Each row is a point. The points of each table are mixes of a few directions, plus a little noise. How many directions does each table use, and how many do they share? Where both have some left over, give the other angles between the two spaces (their principal angles), to ten degrees, smallest first.

First (6 x 2):
[[-27 -37]
 [  9  13]
 [-21 -30]
 [ 17  24]
 [-14 -20]
 [ 35  49]]
Second (6 x 2):
[[  6  -2]
 [-25   7]
 [ 53 -15]
 [ 42 -11]
 [-28   8]
 [-47  13]]
Directions: first 1, second 1, shared 0; angles 70

First (8 x 4):
[[ 16 -84 -63  40]
 [ -2  11   8  -5]
 [ -6  29  22 -14]
 [ -1   7   5  -4]
 [  9 -47 -35  22]
 [ -8  42  31 -20]
 [ -4  22  17 -11]
 [ -4  19  14  -9]]
Second (8 x 4):
[[-56   8  27  24]
 [ 15  11 -48 -41]
 [ -5 -39  46   2]
 [ 12  11 -40 -30]
 [ 29  -3  -5   1]
 [-55  17  22  31]
 [ 22  11 -11  11]
 [ 39 -16   8   2]]
Directions: first 1, second 3, shared 0; angles 70

First (7 x 9):
[[-17  12   7 -11 -28  28 -32  -7  -8]
 [  6 -45   0  -8  23   0  40  11   1]
 [-13   4 -17  -2  16 -19  23  12 -12]
 [-30  83 -18   4  23  -9 -22  16 -18]
 [ -5 -37 -19  -2 -25 -30  29  -7  -9]
 [ 25  -5  50  -1 -47  66 -72 -31  27]
 [ 33 -12  -3  20  37 -36  35   6  18]]
Second (9 x 9):
[[ 15 -23 -14 -36  -6  -4   4 -22   3]
 [ -4  18  -7 -17  48   9 -25  52 -15]
 [ 28 -13 -22  17 -33   2  87 -53   3]
 [-14   5  21   3   8  -2 -40  13   8]
 [  3  -6  13 -34  36   2 -42  12  12]
 [ -2  -1   8  48 -48  -4  44 -42   9]
 [-14  11   6 -27  39   2 -61  50  -8]
 [-16   2 -20  44 -76 -11  37 -20 -21]
 [  5   8  14   2  32   7  -4   9  11]]
Directions: first 4, second 4, shared 1; angles 40, 50, 70

First (9 x 14):
[[ 28 -15 -11  13   0  -2  -6  -7  -8   3 -33 -22  -9 -52]
 [-25  35  32 -37 -38  21   6  20  -2   3  56  60  53  91]
 [-25  -4   8   2  -3 -22   4  -4  13  16  -1 -72  25  21]
 [ -6 -15 -20  25  15 -19  -3  20 -16   5  12 -41  20   4]
 [ -3 -10 -26   6  21  -8   0 -11  23   4 -40   8 -36  -9]
 [ 37  -3  -9  -5 -14  15  -5  -6  -4   3 -37  34  -9 -38]
 [  1  45  54 -48 -37  12  18 -12   4 -17  64  32  29  36]
 [  3 -18  20  16   3  45 -23 -11 -18  -6 -37  27 -51 -57]
 [-12 -13 -48  29  53 -41   9  10   7 -11  16 -27 -23   4]]
Second (11 x 14):
[[ 27   6 -23 -12   8 -11  18 -11  16  -7   0  31  -5  -4]
 [-26 -50 -53  44  43  30  -7  25 -12  19 -16  44   4  37]
 [  9   6 -26   2  11 -15   1  11   3  -7  -3  25 -13   2]
 [ 50  11 -20 -30   4  -9  37 -36  32  -9   4  38   3 -13]
 [ 23  -7 -29  -5  15   2  20 -13  15   0  -2  36   2   3]
 [ 12  -7  10 -12  -4  15  18 -26  11   6   3   0  16  -5]
 [-54  42  69   9 -43 -32 -62  50 -42 -13   7 -94 -23 -14]
 [-21  24  41  -2 -26 -15 -26  17 -17  -7   6 -50  -8 -11]
 [-77 -59  -5  65  24  49 -41  44 -43  32 -15 -18  13  42]
 [ 17  29  19 -22 -19 -22   3  -8   7 -13   7 -15  -8 -19]
 [ 41   6  16 -36 -13   9  38 -52  29   0   8   6  20 -19]]
Directions: first 6, second 3, shared 2; angles 70

First (9 x 24):
[[-37  24  51   5 -17  27  28 -11 -29 -24 -11 -36 -33   3   3  39 -11 -20
  -49 -14  -3 -61 -11   2]
 [-28  24   6 -36 -41 -11  -8   8  12  10  19  33  24  56   8 -12 -17  32
    0   1   9 -34 -39 -12]
 [ 19 -19  17  50  32  26  21 -19 -33 -21 -32 -62 -46 -68 -10  32  18 -52
  -26  -5 -16  13  45  12]
 [ 20 -18  -5  23  61   9  12   0   2 -14  -9 -17 -20 -45  -1  15   5 -18
    6  -6   3  26  28  19]
 [ 29 -18 -32   7 -16 -16 -23  -2   4  20  -2   8  18  -7  -8 -27  17   1
   23  15 -10  42  14 -11]
 [ -9  11 -13 -29 -50 -19 -21   6  12  21  16  34  33  47   2 -28  -5  29
   13  10   1  -7 -28 -18]
 [-39  27  31 -24  14  10  21   9   7 -18  13  11  -7  29  13  23 -27  16
  -18 -16  19 -53 -30  11]
 [ 52 -36 -33  46 -41  -6 -26 -22 -28  22 -29 -36  -2 -48 -23 -24  43 -38
    8  24 -36  65  48 -22]
 [ -5   4 -23 -42  57 -20  -5  30  52   3  35  65  33  33  17 -17 -25  51
   43  -8  34   8 -27  18]]
Second (10 x 24):
[[-16 -38  17   5  -3  -8   8 -11  -6 -34   5 -15 -17 -26  13 -18  28 -15
   28  -2  18  39  16  -9]
 [ 25  15 -14 -26  19   7  -6  16  14   4   0  15   6  23   9  15 -17   5
    0 -11   0 -11  -9  11]
 [-27  22  18  -6 -16  -8   4   6   0   6  18  27  13  28   2 -11 -22  37
  -11  -1  13 -37 -28  -7]
 [-25  -9 -22  -1  36  -3  13 -13  40  14   4  -5   2   9 -12  11  14 -18
   20   4   3  13  -5   7]
 [ 71   4  12  58  15   1 -15  24 -59   3 -11  15   0 -68  -3 -25 -27  41
  -30   3  -7   6  39   4]
 [-25 -15  -9  11  30 -11  -1   3  10  -1   5   2  10 -34 -10 -10   4   7
   16  14   5  23  10  16]
 [-88  19  43  -4 -40 -25   7   6  -8  -5  37  39  26  20   1 -38 -25  66
   -7  13  29 -45 -41 -11]
 [ 31 -24  31  53 -14   3  33 -38 -19  -9  -1 -21 -41   1   5 -18  27 -21
   -1 -22  13  13  13 -49]
 [-29  37 -81 -44 -31  28 -27 -23  45  69 -51 -65  20  40 -52  83  23 -93
  -30  34 -84 -24 -10  31]
 [ 81 -12   4 -46   6  15 -16  30 -17 -47  -7   9 -17   6  47   9  -6  -9
   15 -32  11  23  15   6]]
Directions: first 3, second 6, shared 2; angles 80

First (8 x 32):
[[  0   1  18   7   1   3  19  -3   3  36  24  -2  23  12   7 -18  15   0
   -7 -20 -49  -5   7   2  16 -15   9 -10 -11  -8  23  25]
 [-17  15 -15 -13  -6  43  31  28  -3   2 -36   4  29  11 -29  20   2 -16
   23 -13  26 -12 -32  -4 -36 -19  -8   8  -3  -8  -2  13]
 [ -4  -1 -21  -9  11  15  10  10  -3   4 -24  10  -6   5 -27  -1  15  13
    0  -7  42  -8 -28 -19 -16  16   0   7   0  -2 -25   1]
 [ -7  -6  17   7 -48 -38 -43  -2  13 -65  -4 -12 -18 -26   2  44 -54 -40
   30  43  -8  14  33  36  -1  18 -26   9  20  15  24 -64]
 [  7  29   9   0  19  32  10  -4 -17   4  13 -24  31 -11  84  14 -27 -30
    5   2 -24  14  23  35 -17 -95  10 -17  -7   0  10  51]
 [ -3 -11   7  -1 -16 -15   4  -2  10   4  11  16  -1  21 -45 -23  24  23
  -13 -10 -22  -7  -2 -23  29  44  -5   8  -1  -9  19 -17]
 [ 20 -42   8  26  18 -74 -42 -30  12  28  29  -3 -63 -27   4 -22  12  25
  -23  11   0   1  14  -3  32  71  18 -13   4  21 -34 -33]
 [  3  15 -23 -18  22  34  13   2 -15 -14 -13  11   5  15   3 -13  13  25
  -16  -6  35   4 -15 -23  -6 -19   2   8  -2  -9 -15  24]]
Second (11 x 32):
[[ -9  31 -12 -20 -18   0  13  45  11 -17  12   7  -7  11 -52 -47   1   4
   -6 -10   5   0   1 -24  40  28   3   9  -3 -19 -21   7]
 [ 12 -10  13   9   9  11  -5 -25 -28  -1  -9  -9   4 -14  56  46  -5 -12
   19   8  34   4 -12  35 -70 -28  15  -2 -12   5  -2  -3]
 [  7  -8  -8 -14  -3  23   2 -16 -32 -36 -26  21  -5  17  -7  23  23  31
    2   3  76   0 -37 -10 -60  22   6  24 -10 -12  -6 -24]
 [ 10   7  22  15   6   1  -3  -5 -18  17  10 -29   6 -32  74  36 -26 -44
   27   6   5   7   8  56 -53 -50  24 -18 -16   7 -11  16]
 [  6 -24  20  30  20 -12 -14 -35   3  38   5 -23  10 -26  67  39 -18 -28
    9   9 -45   1  20  38 -16 -48  -2 -24   5  26  21   9]
 [ -4  40  -9 -25 -22  10  17  50  -8 -29   9   4  -8   7 -34 -34  -2  -4
    6  -9  41   4  -9  -8   2  22  18  12 -15 -27 -35   7]
 [-10  -5 -22 -15  -7   0   4   7  17 -17 -10  28  -6  31 -72 -35  25  42
  -26  -6  -3  -6  -9 -54  50  49 -23  18  14  -8   9 -16]
 [ -7 -11   1  15   7 -21  -7  -4  32  32  12  -8   4  -5  -7 -16  -7  -7
  -13  -1 -72  -4  28  -8  61  -7 -19 -16  18  16  20   9]
 [ -9  15 -16 -17 -13  -1   9  28  14 -15   3  15  -6  19 -59 -42  10  19
  -15  -8  -1  -2  -1 -35  46  36  -8  11   5 -14  -7  -2]
 [ -4  16  -1  -5  -7  -3   5  22   7   0  11  -4  -1  -2 -11 -19  -7 -10
    1  -4  -8   1   8  -1  19   2   4  -3  -2  -6 -10   9]
 [  7 -51  10  29  26  -6 -20 -65   1  28 -17  -2   9  -6  45  50   7   9
   -5  12 -32  -4   3  11 -19 -25 -20 -10  16  31  41 -14]]
Directions: first 5, second 3, shared 1; angles 40, 80

First (11 x 32):
[[-45  21  -5 -15  12  12   6  12 -12  39  31  23  -1  26  19 -57 -15  28
   -2 -21 -47  45  13 -41  27 -33  -4   1  40  -1 -19  36]
 [ 73 -34   5  24 -18 -20 -10 -19  19 -62 -50 -36   1 -41 -30  92  24 -46
    4  34  75 -72 -21  65 -45  53   5  -2 -65   2  31 -58]
 [ 26 -12   2   9  -6  -6  -4  -8   7 -23 -17 -13   0 -14 -11  32   8 -16
    2  13  27 -26  -8  23 -15  19   2   0 -23   0  11 -20]
 [-47  22  -4 -16  12  13   6  12 -13  40  31  23  -1  28  20 -59 -14  29
   -3 -21 -48  47  13 -42  29 -34  -3   1  42  -1 -19  37]
 [ 49 -23   4  17 -12 -13  -7 -12  13 -41 -33 -23   1 -28 -20  62  15 -29
    4  22  50 -48 -14  44 -30  36   3  -1 -44   1  21 -39]
 [  8  -4   1   3  -2  -3  -2  -2   2  -7  -5  -4   0  -4  -3   9   2  -5
    1   4   8  -8  -3   6  -5   5   1   0  -6   0   4  -5]
 [-24  11  -1  -8   6   7   3   6  -6  22  17  11   0  14  11 -31  -7  16
   -2 -12 -26  24   7 -23  15 -17  -1   1  21  -1 -11  19]
 [-70  33  -5 -23  17  19  10  18 -19  60  47  34  -1  41  30 -89 -22  44
   -5 -33 -72  70  19 -62  43 -52  -5   1  62  -1 -30  56]
 [ 24 -11   2   8  -6  -6  -2  -6   7 -21 -17 -13   0 -14 -10  30   8 -15
    2  12  25 -24  -8  22 -16  18   1   0 -21   1  11 -20]
 [  1   0   1   0   0   0   0  -1   1  -1  -1  -1   0  -1  -1   2   1  -1
    0   1   2  -2   0   1  -1   3   0   0  -2   0   1  -1]
 [  5  -3   0   2  -2  -1  -1  -1   2  -5  -5  -2   0  -4  -2   7   1  -4
    1   3   6  -5  -2   6  -3   3   0   0  -4   0   3  -5]]
Second (11 x 32):
[[-28 -14  -2 -11  10 -22   2  27 -27  -2  15 -20   2  28  -6 -30 -11  -3
    3  10 -39  28  21 -11 -18 -55   4   0  24   2  -3  17]
 [ 42   2  -9   6 -18  23 -47 -14  -4  25 -19  37  -3 -28 -12  41 -10  -7
  -13 -26  57 -46 -35  -2  16  44 -34  12  -5   1 -40  12]
 [  6  55   8   7 -17  49  32 -42  50  34   4  39 -10 -16  37   7  25  29
    3 -18  27  -4 -19  -9  39  68  10 -11 -27 -14   5 -35]
 [ -8 -17  -1  -8 -10 -24   3  24 -28  -5   5 -34  -5  33 -14   3   2 -20
    9  31 -11   6  15   4 -48 -51   7  -8  -3  -9  -4 -22]
 [ 14  27  13  18   8  25  35 -43  63 -21 -11  16   4 -43  26  11  23  20
    2 -12  18  -9 -11  19  42  80  19  -4 -31   4  44 -20]
 [ 30 -17  -2  12  13  -1 -25 -13  13 -26 -22  11  10 -42 -12  23  -8  -5
  -11 -17  24 -29 -16  18  23  43 -13  14  -3  17   9  25]
 [-38  13   5 -12  -7  -8  36  16 -11  14  24 -24  -8  46  12 -29  10   4
   14  26 -38  38  25 -13 -29 -53  22 -17   2 -16   5 -28]
 [ 37   2  -5   5 -24  15 -28 -11  -3  17 -16  18  -7 -14 -10  43   1 -12
   -5  -6  52 -40 -25   5  -6  30 -20   3 -18  -6 -27 -15]
 [-52 -26  -6 -20  24 -36  -5  47 -48  -1  27 -26   7  45 -11 -60 -26   0
    0   9 -73  51  35 -24 -19 -95   1   4  52   8  -9  46]
 [-29 -18   2  -8  14 -29  15  24 -19 -19  12 -32   4  27  -6 -29  -4  -5
    6  20 -44  30  27   0 -23 -54  14  -4  15   3  15   6]
 [ 27  -7  -1  11   6   6 -18 -15  16 -15 -18  15   6 -36  -5  22  -3  -2
   -8 -16  26 -26 -17  13  22  44 -11  10  -7  11   5  15]]
Directions: first 1, second 4, shared 1

First (10 x 32):
[[ -2 -20 -31  37  29  -3  -5  25   9  -9 -22  18 -38   2  14 -16 -14  29
   21 -14  14  26   2  -1  -6 -19  10   7  -8  -2  35   9]
 [ -7  -3   1  -5   1  15 -11  12  -7 -14   7   5   1   3  -5  -3  -6  -5
   10 -12   8   4 -15   3   1   3   1  -4  -1   1  -6   5]
 [-16 -30 -34  34  36  26 -27  53  -2 -37 -11  30 -41  10   7 -23 -27  25
   45 -40  31  38 -27   5  -5 -16  14   1 -11   0  28  21]
 [  7  27  37 -42 -36  -6  14 -39  -7  19  22 -25  45  -5 -14  21  21 -32
  -33  25 -22 -34   7  -1   6  21 -12  -7  10   2 -38 -14]
 [  5 -14 -27  35  24 -16   5  11  14   5 -25  11 -34  -1  16 -11  -7  28
    9  -2   5  18  14  -4  -5 -19   7   9  -6  -3  35   3]
 [ 12  46  63 -72 -62 -11  23 -66 -12  33  37 -43  78  -9 -24  36  36 -55
  -56  44 -37 -59  13  -2  10  36 -21 -11  18   3 -65 -24]
 [ -9 -13 -14  13  15  15 -14  25  -3 -19  -3  14 -17   5   2 -11 -13  10
   21 -20  15  17 -15   3  -2  -6   6  -1  -5   0  10  10]
 [-11 -21 -23  23  24  18 -19  37  -2 -25  -8  21 -29   7   5 -16 -19  17
   31 -28  21  26 -19   4  -3 -11   9   1  -8   0  19  14]
 [  4  15  22 -25 -21  -3   7 -22  -4  11  13 -14  27  -3  -8  12  12 -19
  -19  14 -13 -20   4   0   4  12  -7  -4   6   1 -22  -8]
 [ 18  14   6   0 -11 -35  27 -36  13  35 -11 -17   8  -9   7  11  17   2
  -31  33 -22 -17  35  -8   0  -2  -6   6   4  -2   5 -16]]
Second (11 x 32):
[[ 28  31   9  -8  15 -22   0   7  14  16  12  15  -1   2   3   6  -5 -20
    8   4 -23  26  11 -16  11 -17  13  -1   9 -17  13 -18]
 [  3  26   8  20  10   2  -2  17  12  -3 -18  -1   2   4  11   8  -2  10
  -22  -5 -36  -5  -3 -21  -8 -25   0  -4   3 -13  -7 -15]
 [ 16  23  45 -19  -6  22   2  12   1 -10 -23 -17  36  -1   4 -20 -30  -6
    4  -9 -23 -40  10 -23   4  -5   3 -14 -25  -2  -3 -35]
 [ -8 -73 -10   8 -26   5   5 -52 -11   0  34  30 -28 -16   8 -13  17 -36
   30 -52  86 -20  24  74  -8  54  -5 -16  34  36  38  46]
 [  4  18  21 -15  -3  16  -1  11  -4  -6 -19 -12  27   4   2 -13 -13  10
   -1   2 -15 -18  -9 -23  10  -1 -12  -3 -20   2 -21 -25]
 [  6 -95 -25 -38 -39  -5 -11 -42  -9   1  32  20 -12 -11  10 -19  12 -12
   68 -38  83  -5   3  80  21  61 -34   1  19  46  39  30]
 [ -9  26  18 -13   4  16   7  13 -13  -7 -14 -27  25   3 -20  -8 -16   6
  -13  32 -13 -12  -4 -32  -1  -5  13   3 -33  -8 -25 -12]
 [ -3 -17 -21  12  -2  -8 -13  21  15  -7 -13 -13 -12   2   8  19   2  29
   -6   5 -32   3  -7   8 -11 -25  -3  10   0 -10  17   4]
 [ -3 -15 -34  -5   7 -27   0  -7  -1  13  30   6 -25   0 -18  16  14  -6
    9  28  17  44   1  15   2   2  15  17   9  -6  15  27]
 [-20  35  -3  34  21   1   9  16  -1  -3  -9 -14 -10   4 -16  19   2   8
  -46  30 -30   8   1 -30 -24 -29  30   4  -7 -26 -16   8]
 [-13  39  -8  23  18   1   2   5  -2   5 -12  14  -1  10   7   5  19  17
  -32   3 -13  19 -27 -33   4  -9 -20   3  11  -3 -49  -9]]
Directions: first 2, second 6, shared 0; angles 50, 70

First (10 x 32):
[[ -2   1   5   0  -1   6  -3   8   2  -6   6  -9   4 -10   2   0 -12  11
   -2   5  -6 -10  -2   5   5  -1   2  -5   3  -5  15   1]
 [ 13  -5 -34   2   6 -37  18 -54 -15  36 -37  59 -29  63 -14   0  80 -69
   16 -34  37  62  11 -34 -34   4 -13  30 -20  31 -95  -9]
 [ -7   3  18  -1  -4  20 -10  29   8 -19  20 -32  16 -34   8   0 -43  37
   -9  18 -19 -33  -6  18  18  -2   7 -16  10 -17  51   5]
 [  4  -2 -10   1   2 -11   5 -16  -4  10 -11  17  -8  18  -4   0  23 -20
    5 -10  11  18   3 -10 -10   1  -4   9  -6   9 -28  -2]
 [ -3   1   9  -1  -2   9  -5  14   4  -9   9 -15   8 -16   4   0 -21  18
   -4   9  -9 -16  -3   9   9  -1   3  -8   5  -8  24   2]
 [ -2   1   5   0  -1   5  -3   7   2  -5   5  -8   4  -9   2   0 -11  10
   -2   5  -5  -9  -2   5   5   0   2  -4   3  -4  13   1]
 [ -4   2  11  -1  -2  12  -6  18   5 -12  12 -19  10 -21   5   0 -27  23
   -5  11 -12 -20  -4  11  11  -1   4 -10   6 -10  31   3]
 [  7  -3 -18   1   3 -19  10 -29  -8  19 -20  31 -16  34  -8   0  43 -37
    9 -18  20  33   6 -18 -18   2  -7  16 -11  17 -51  -5]
 [ -4   2  10  -1  -2  10  -5  15   4 -10  11 -17   8 -18   4   0 -23  20
   -5  10 -11 -18  -3  10  10  -1   4  -9   6  -9  27   2]
 [ -2   1   4   0  -1   5  -2   7   2  -4   5  -7   4  -8   2   0 -10   9
   -2   4  -5  -8  -1   4   4  -1   2  -4   2  -4  12   1]]
Second (10 x 32):
[[ -8 -16   7  -5 -21  -4   6   4  11 -10   1  -1   9  -1  17  -3 -16   4
    2   1   3   2  -1 -16  -7  -8   9 -16   8 -11   4   4]
 [ 35 -13   9 -26 -20  14  -7 -17   0 -13  15   7  26   6  38   5 -26   2
   13 -21 -10  -8   2   2  11 -13  17 -42  -4   8 -26 -14]
 [  7  -5   4   1 -18  10   9 -19  12   0  22  21   9  15  19  -5 -31   5
   16  -5   0  -5  -1 -19  -6 -30 -15 -18   4  -5 -14  -7]
 [-10  22  -7  14  42 -15  -8   6 -22  24 -23 -26 -20  -6 -54  -2  63 -11
  -32  13  -3   5   4  33   6  28 -16  39   4  12  18  -2]
 [-36   1  -9  -4  25 -40 -14  21  -9   8 -43 -20   7 -20 -43 -19  63 -20
  -47  20  14   5   9  12 -15  26  -1  21  17   2  32  21]
 [  6   6 -16  -3 -14  21  -3  -8   1 -14  29  41  20   5  19   3 -40   3
   23 -25  10  -8   9  -9  -8 -33   5 -12 -13  -3 -32   5]
 [ 21  -8   2 -18  -1   3  -7  -5  22 -11 -10  33   0  -8  40  -3 -32  -4
   32  11   3 -11 -12 -26   3  14   2 -12 -25  11  -3  10]
 [ -6 -11  17  11 -15  -1  16   8   2   2   2 -35 -16   5  -1   7   2  13
   -5   6 -11  11  -7   0   6   5   6  -1  14 -12  16 -10]
 [ 15   4  15  15  -4  13  17 -21   6  16  19  -7 -18  21   2   4 -12  10
   12   6 -14   1 -10  -4   9 -13 -26  -1   6  -1  -3 -22]
 [-23  20 -21  16  24  -1  -8  32 -23  -2 -11 -12 -16 -19 -38  12  30  -1
  -14  -6   8   9   9  27   0  24  20  42 -11  -2   9  15]]
Directions: first 1, second 6, shared 0; angles 60
